Rows are points. Each copy is the shape, with its points in the same order, stretched, turned, moved and blurred by noise. Is it also mirrored, or only turned?
(in the rows, 128 means zero)

Shape, 6 rows:
[[ 85 224 159]
 [150 145 107]
 [166 106 136]
 [ 65 113 149]
 [143 133 123]
 [157 112 100]]
Copy 1 (6 x 3):
[[  7 160  89]
 [125 119 146]
 [142  88 132]
 [109 172  69]
 [124 114 130]
 [156 111 151]]
Copy 1 is: only turned
Copy 2 (6 x 3):
[[178  44 191]
 [138  99 102]
 [ 94 101  91]
 [123 112 186]
 [126  97 106]
 [118 118  87]]
Copy 2 is: only turned
Copy 3:
[[ 94 242 134]
 [ 70 133  98]
 [115 111 125]
 [191 193  98]
 [ 96 144 108]
 [ 93 112  94]]
Copy 3 is: mirrored
Copy 4 (6 x 3):
[[102 120 183]
 [141 148 102]
 [ 94 164  81]
 [ 93  80 110]
 [116 149 100]
 [143 155  69]]
Copy 4 is: mirrored

Shape:
[[178 143 107 173 147 103]
 [103 186 115  91 111 111]
 [187 184 167 123 100 153]
 [ 95 162 117 151 123 120]
 [111  84 114  77 222  80]
 [ 91  58 162 120 156  91]
 [203 148 146  89 127 126]
 [185 123 195  70 215 146]
 [ 95  31 109 129 177 138]]
Copy 1, 9 rows:
[[173  94  80  67 129 105]
 [ 77  86  91 128 105 157]
 [145 112  46 144  96 154]
 [133  79 112 132 143 117]
 [ 76 145 163  87  87  71]
 [ 97 185 192 147 157  56]
 [120 143  64 104  74 160]
 [117 149 114 149  31  85]
 [120 168 229 104 145  75]]
Copy 1 is: mirrored
Copy 2 (9 x 6):
[[145 176 100 175 161 136]
 [109 118 155 120 102  93]
 [172 144 113 113  68 120]
 [125 122 164 149 133 133]
 [ 45 103  69 204 137 134]
 [115  60  80 199 164 151]
 [141 148  60 128  92 115]
 [ 89 113  56 172  26 143]
 [ 82  83  72 181 175 211]]
Copy 2 is: mirrored

Shape:
[[103 101 165 154 137 209 160 160]
 [118 130  86 119 140 125 179 206]
 [189 214 151 184 133  90 136  87]
 [120 125  89 191  67  74  59 108]
 [ 95  88  70 137 127 149 120  94]
 [ 70 137 113 117  85 145 166 129]
 [165 142 120  88 147 118 149  59]
 [ 87 149 161 122 149 109  97 168]
 [149 111 147 132 172 141 188 121]
 [121 170 147 142 136 131 146 104]
 [ 69  69 155 101  78  87 173 132]
 [101 134 186  84  87 186  89  88]
 [ 99 177 190 170 125 175  84 103]]
Copy 1 (13 x 8):
[[ 89 131 139  57 163 153  59  93]
 [ 80 164 100 116 162 148 171 101]
 [161 141 125 194  78   7 131 102]
 [168 106 201 206 134 134 115 181]
 [113  78 183 124 163 114 146 147]
 [ 69 100 198 108 105 156 130 115]
 [116  59 110 146  77  67 170 129]
 [101 104 116 144 150 185 115  83]
 [116 110 107  92 145  87 141  87]
 [107 106 148 135 115  94 109  95]
 [133  80 211  95 125 211 170 106]
 [ 97  60 160 114  49 167  42 146]
 [101 101 170 133 103 131  25 101]]
Copy 1 is: mirrored
Copy 2:
[[171 111  96  47 207 156 154 115]
 [112 155  92  56 141 154  71 184]
 [149 161 146  99  68  27 123  65]
 [ 90 218 120 184 136 137 146  61]
 [121 115  86 157 121 194 159 128]
 [122  96 131 107 143 184  83 101]
 [109  64 146 104  29 117 144 114]
 [124 159 187 121 175 107 117 157]
 [158 102 125  53  88 147 147 151]
 [157 119 152 102 115 104 114 103]
 [106 110 164  89 121 247  98 117]
 [112  47 176 112 170 119 158  53]
 [170 129 165 127 195  69 160  59]]
Copy 2 is: mirrored

Shape:
[[160 120 134 143 130 112 238 157 173  65 140]
 [151 122 135 164 123 147 163 170 114 144 130]
 [161  81  95  12 114 123  70 124 188 139 148]
 [162 128 132 153 141 111  74  84 189 167 115]
 [156 116  85 151  28 119  72 162 143 107 137]
 [164 119 125 154 144 102  73 146 180 160  99]
 [ 21 116 139 151 137 103 116 145 160 125 105]
 [163 137 124 139 136 104 100 149 121  23 117]
 [128  86 129 134 140 139  66 134 113  83 151]
 [144  96 145 156 137 109  72  93 104 170  98]
 [158 141 141 112 139 165 145 125 127 132 126]
 [136 125  79 103 120 119 158 162 141 138 115]
 [141 129 153 105 128 111 109 143 110 139 156]
 [149 135  90 165 141 104  78 134 111  98 150]]
Copy 1:
[[127 147 156 160  42 156  81 102  57  98  97]
 [120 146 134 127  87 169 109 112 144  91 143]
 [178 166 173  72 150  71 188 155  69 200 112]
 [158 104 158 147 178 123 168 134 168 175  70]
 [151 181 195 111 137 163  95  53 124 183 167]
 [176 106 174 106 125 136 146 110 181 163  88]
 [146  61 129 112 135 166  58 158 109 146  99]
 [224 145 147 166  80 135  71 100 123 175 129]
 [222 134 148 147 157 132 107 158 121 135 149]
 [154 145 163 129 175 138 115 164 194 139  81]
 [128 141 111 132  86 150 147 161 130 133 127]
 [123 151 115  72  87 142 125  91 102 134 108]
 [138 152 141 141 118 107 120 145 124 143 141]
 [184 129 110 144 151 127 115  84 133 141 126]]
Copy 1 is: mirrored
Copy 2, 14 rows:
[[ 77 167 153 142 121 163 223  94  93 105 119]
 [122 171 106 123 109 146 132 109  97 102 168]
 [159 174 119 174 184 113 165 155 203  91 125]
 [151 148 151 173  91 104 129 180 117 136 177]
 [101 139  93 188 120 221 114 135 205  73 158]
 [167 144 102 194 105 122 148 174 126  93 166]
 [134  79  80 179 131 120 147 108 109 178  65]
 [ 60  60 139 147  93 181 168 169 156  96  81]
 [ 85 105 111 136 107 128 111 162 163 118  87]
 [138 121 129 151 127 112  94 203  92 128 144]
 [117 144 144 112 116  90 149 112 118 118 166]
 [160 150 128 146 156 137 160 105 129  91 125]
 [108 146 110 105 120 133 154 154 132 136 128]
 [108 118 123 121  70 171 123 153 155 116 113]]
Copy 2 is: mirrored
Copy 3 (14 x 11):
[[184 146 203 130  76 172 109  84  88 134 145]
 [ 93 112 181 141 120 142 102 106 156 103 111]
 [159 165  74 164  26  66 111 220  68  95 126]
 [183  63  97 130 119 124 115 193 142 107 123]
 [116  68 139 199  99 105 150 129  65 104  89]
 [160  85 147 146 136 107 112 186 118  93 138]
 [148 165 177 181 203 132 129 147 133 159  98]
 [118 121 157 117 151 135 115  85  27 120 158]
 [106 151 126 121 151 121 124 133  78  78 100]
 [112  92 123 100 155  99 100 171 154 101  70]
 [107 129 130 143 103 127  85 113 141  96 147]
 [134 143 164 163  87  88 131 125 129 120 141]
 [ 71 135 155 119 112 133 107 152 137 124 118]
 [111 101 161 106 152 120 162 118 105 104 154]]
Copy 3 is: mirrored
Copy 4, 14 rows:
[[186 123  98 152  77 108 174  77 122  88 150]
 [108 124 102 153 124  79 176 128 119 109 131]
 [192 116 198  61 118  92 101 193 149 167  85]
 [141 107 138 122 208  79 102 101 205 119  93]
 [179 134 155 168 118   7  92 113  82 197 146]
 [133  98 126 147 175  52  99 134 185 103  95]
 [119 126 157 217 161 180 125 184 168 100 127]
 [144 135 135 131 107  88  82  69  88  92 170]
 [110 164 184 131 145  87 111 120 112 101 154]
 [ 77 150 148 139 193  95 108 105 165 113  76]
 [117 111 121  91 122 121 160 128 137 125 131]
 [152  85 131 142 118 119 156 167 107 120 101]
 [120 157 122 116 145 115 130 151 124 120 110]
 [124 128 144 149 185  87 109 103  91  84 137]]
Copy 4 is: mirrored

Shape:
[[115 162 128 118 115 132 113 143 130 149  90 139]
 [131 162 176 103 120 136 123  93 123 124 127 122]
 [111 122 173 122 152 151 162 149 136 130 143 123]
 [111 102 109 151 100 144 150 101 117 135 135  75]
 [146 102 133 127  76 105 137 134 114 117 107 123]
 [107 138 113 110 146 145 111 142 115 126 123 126]
 [131 106 150 124  91 117 150 124 132 155 102 100]
 [115 107 112  88 119 132 129 117 113 134 128 142]
 [111 130  86 113 133 100 142 136 140 152 161 121]
 [126 133 147 123 160 134 182 112 122 122 139 135]
 [ 97 149 122 124 129 130 170 106 182 107 127 124]
 [ 95 128 120 142 129 150 114 108 130 147 140 132]
 [133 109 158 106 133 123 123 133 113 135  99 128]
 [161 143 124 101 160 199 132 119 104 141 154 145]
 [132 125 145 126 147 142 113 136 143 126  99 129]]
Copy 1 (15 x 12):
[[149 146 141 107 144 141 161 128 136  91 110 144]
 [150 112 139  83 122 116 142 164 134 119 119 100]
 [128 123 142 147 131 135 140 138 129 133 144  56]
 [ 92 101  98  93 112 132 129 137 117 130 171 150]
 [117 169 128 127 127 160 137 165  99 162 128 170]
 [131 118 126 103 147 119 118 106 148 128 125 115]
 [121 154 137 119 135 164 165 162  93 115 159 156]
 [115 141  89 103 166 127 100 135 116 139 127 138]
 [158 119 101 142 152 121 125 107 113 109 154 150]
 [111 108 122 161 142 127 106 158 107 125 119  90]
 [126 123 139 160 114  75 150 145 104 112 131 113]
 [131 111  95  90 132 120 112 128 157  95 145 123]
 [125 154 149 117 155 156 124 154 117 130 132 125]
 [ 99  77  72  85 166 122 117 148 181 163  92  78]
 [126 140 163 125 140 130 142 150 147 124 127 115]]
Copy 1 is: only turned
Copy 2 (15 x 12):
[[110 101 166 150 132 133 144 134 140 134 103 151]
 [133 108 152  99 170 156 132  97 121 157 128 109]
 [131 153 139 101 167 128  96 145 122 105 170 108]
 [ 82 111  86 104 164 141 115 179 164 153 112 109]
 [135 136 108 110 168 119 146 148 161 121  66 128]
 [114 133 132 148 105 165 117 145 113 139 127 133]
 [108 118 118  90 188 120 134 168 157 124  95 145]
 [133 142 107 115 112 150 109 135 127 162 113 149]
 [114 122 117 109  89 111 138 156 125 151 140 128]
 [160 111 126  87 146 131  86 132 133 127 162  94]
 [106  86 157  91 116 107  85 113 141 133 120 112]
 [101 124 123 132 116 152 119 120 151 153 152 128]
 [140 145 123 107 151 159 122 145 128 111 114 146]
 [149 125  94 181 148 143 100 114  66 179 180  99]
 [117 126 132 137 135 151 115 126 115  98 123 138]]
Copy 2 is: mirrored
Copy 3, 15 rows:
[[136 113 133 130 105 164 126 167 120 121  89  94]
 [134 179 109 159 147 123 141 175 120 134 103 112]
 [104 133  73 156 127 135 126 130 172 120 111 138]
 [ 99 137 145 137 117  89 109 121 117 119 152 157]
 [124  98 120 124 127 142 151 125  99  99 167 119]
 [115 129 116 129 103 128 121 131 119 160  93 108]
 [107 102 119 145 145 142 110 142 114  89 154 133]
 [ 78 109 124 120 141 131 140 143 104 149 114 115]
 [121  86  96  89 151  97 114 139 157 153 135 131]
 [101 136 102 150 148 100 141 138 170 125 105 107]
 [133 125 132 156 156 123 142 188 190 146 156 132]
 [115 163 145 114 120 132 114 139 136 138 112 141]
 [102 125 106 147 135 157 117 119 103 119 123 102]
 [110 156 135 149 117  99 157 119 128 151   7 122]
 [138 141 128 156 124 163 115 121 128 129 115 110]]
Copy 3 is: only turned

Shape, 16 rows:
[[156 192 104  90  97 150 148  81 185 136 148 137]
 [126  83 120 115 131 107 106 106  98 129 131 139]
 [106 127 105 140 133 109 118 151 145 119 120  76]
 [159  96 146 147 150  91 106 119 159 149 106 111]
 [ 93  65 158 146 139 117 101 165 144 136 118  38]
 [121 162 127  95 139 137 124 123  77 170 158 128]
 [124 203 142 100  65 134 183  72 158  92 174 151]
 [129 151 138 113 106 146  86 151 111 119 128 150]
 [ 94 178 120  83  74 105 154  71 164 150 129 163]
 [109 122 144 166 189 126 117 126 141 133 103 116]
 [130 115 113 149 126 122 144 131 111 145  76 103]
 [105 141 118 172 128  75 101 117 156 146 112  89]
 [109  97  84 140 112 139 111  92 113 152 157 159]
 [134 113 137 171 135 103  91  96 123 132 101  62]
 [125 147  92  89 142 104 128 120 101 115 147 141]
 [149 121 122 136  95 109 144 131 118 153 175 168]]
Copy 1 (16 x 12):
[[158 139 184  73 215  90 179 113 117  98 105 163]
 [120 121 117 123 112 119 137 156 112 117 148  84]
 [128 112 120 156 137 154 105 140  96 168 135 149]
 [ 90 111 114 141 103 133 115 102  64 143 162 126]
 [103  91  84 190  66 166  59 130  52 198 115 123]
 [121 166 106 101 116  98 168 159 121 115 113 138]
 [156 143 199  97 224  87 189 117 201  88  98 119]
 [125 136 162 120 131  81 125 173 126  93 118 138]
 [185 121 178 108 156  81 194 108 157  65 123 146]
 [ 98 127  73 151 114 127 101 101  96 129 150 144]
 [162 113 120 102 111 122  95 132  97 171 153 167]
 [110 109 120 161  97 159 118  96 100 128 141 159]
 [153 164 148 102 146 135 140 139 124  76 140  97]
 [ 98  88  95 132  83 164  89 119  80 146 130 150]
 [125 139 128 124 171 116 179 175 142 128 152 119]
 [129 186 171 107 153 123 156 123 148 107 136  89]]
Copy 1 is: only turned
Copy 2, 16 rows:
[[116  75 112 157  74 128  37 114 208 125 101 124]
 [151 131 146 150 111 132 147 132  79 100 147 160]
 [129  71  96  89 102 108 143 149  92 124  98 122]
 [ 97  88 159  95 106 142 151 110 112 103 133 134]
 [113  75  90  68 142 123 228 140  97 124 123 154]
 [166 107  96 147 157 131  92 136 111 136 181 118]
 [130 125  88 145  52  99  61  89 221 122 106 128]
 [151 105 103 146 164 123  99  97 100  87 100 123]
 [168  91 126 121  71  98  43  95 190 131 148 146]
 [126 114 126  51 130 141 145 147 112 110 112 105]
 [165  92 113 100 108 165 135 113  81 141 103 120]
 [125  54 110  63  79 119 123 116 104  92 136 117]
 [136 123 108 158 101 164  96 132  83  84 134 188]
 [147  70 111 102  86 155 166 120 101  80 129 118]
 [157 121 135 147 102  94  93 156  93 127 138 119]
 [ 87 126 113 149 110 140 101  90  97 113 156 164]]
Copy 2 is: mirrored
Copy 3 (16 x 12):
[[148  52 137 177 141  91 131 233 139 116 104 175]
 [103 136  85 131 114 142 116  91  96 150 164 102]
 [140 188 115 108  88 144 143 116 136 131 138 150]
 [115 199  86 113 113 132  84 145 128 177 126 117]
 [136 228 107  85  48 164  88 103 155 141 169  93]
 [150 100 118 137 127 144 165 177  86 184 190 113]
 [138   7 186 150 176  55 143 165 147  81 107 173]
 [153 146 182 167 122 150 137 148  92 117 145  97]
 [106  42 166 188 126 100 147 166 129 139 133 175]
 [132 172 114  53 112 173  95 147 115 176 105 132]
 [101 167 100  90 128 150 170 130 155 158 136 125]
 [123 200 125 105  87  94 128 119 117 161 107 143]
 [136  74  80 148  89 100 136 103  94 151 122  94]
 [ 96 212 104  69  99  95 105 131 123 135 124 110]
 [124 117 103 147 136 152 156 122  84 149 170 164]
 [162  85  97 170 142  81 159 109 116 167 136  97]]
Copy 3 is: only turned

Shape:
[[121 169 128 100 131  82 106  96 179 113 170 148]
 [105 129 120  99 145 145 108 130  98 107 161  84]
 [119 111 142 144 150 130 120 117 118 114 129 120]
 [119 151 134  97 163 109 155 111 103  97 132  86]
 [127 123  95  97  96 148 121  97  95 136 134 136]
 [123 104 149 107 157 137 169 101 126 129 165  93]
 [137 112 135 110 153 140 112 200 110 122 137 100]
 [102 125 143 108 102 130 127 105 205 135 127 106]
 [146 120 125  95 167 150 108 132 164 115 129 110]
 [123 136 131 249 103 150 106 149 180 124 133  83]
 [123 152 138  94 138 156 156 116  96 144 139 165]
 [112 130  91 169 115 128 208 130  99  86 168  84]
 [137 149 126 143 116  93 110 125 116 137 131 181]
 [ 96 124 124 142 156 125 106 141 164 120 130 132]
 [119 118 142  97 113 151 117 110 130  84 144 119]]
Copy 1:
[[167 162 182 158 156 122 185 107 100  98 173  96]
 [ 56 128 160 108 114  82 172 113 121 122 126  86]
 [105 126 116 137 123 116 158 129 140 120 107 118]
 [ 89 119 129 124 129  97 202 136  74 150 125 108]
 [119 153 158  72 142 120 128 141 137 156 168 123]
 [ 83 104 109 141 173  92 163 160 124 126 134  84]
 [ 90  94 159 145  83  91 121  94 117 143 104  98]
 [120 155 152 104 172 152 142 110 101  99 149  57]
 [121 148 173 149 118 110 137 142  94  98 104 117]
 [106  75 107 107 103 148 141  73 172  68  48 147]
 [137 141 153 121 159 127 159 157 140 173 121  85]
 [ 32  32 116 107 132 114 167 145 140 143 125 135]
 [185 128 132 151 130 132 147  94 142 153 156 144]
 [117 139 155 155 100 139 153 118 122  90 111  99]
 [ 83 157 157 109 155 136 133 117 119 136 125 103]]
Copy 1 is: mirrored
Copy 2, 15 rows:
[[111 158 143 108 143 106 136  92 166 169  75 117]
 [135 126 115 145 165  85 106 103  65 118 128 107]
 [111 111 139 133 138 117 122 122 122 110 136 111]
 [124 136 128 137 143 105  82 136  93 150 147 141]
 [191 127 121 127 109 129 143  93  99 113 145 115]
 [136 164 156 127 139  99  83 127 117 113 149 111]
 [142 109 110 158 199 121  95 117  81  58 110 111]
 [119 172 177  79 135 133 161  76 124 144 117 131]
 [124 128 129 138 190  92 132 101 125  85 126 148]
 [ 71 157 146 162 119 158 195 139  76 111 106  86]
 [160 124 132 154 115 147  96  90 116  97 134 136]
 [167 165 158 186 134 132 112 176  64 164 158  85]
 [137 108 134 143 103 164 142 114 152 122  91  95]
 [105 113 172 154 160 119 148 104 119 116  94 118]
 [127 140 125 127 166 108 129  94 106 144 158 106]]
Copy 2 is: only turned
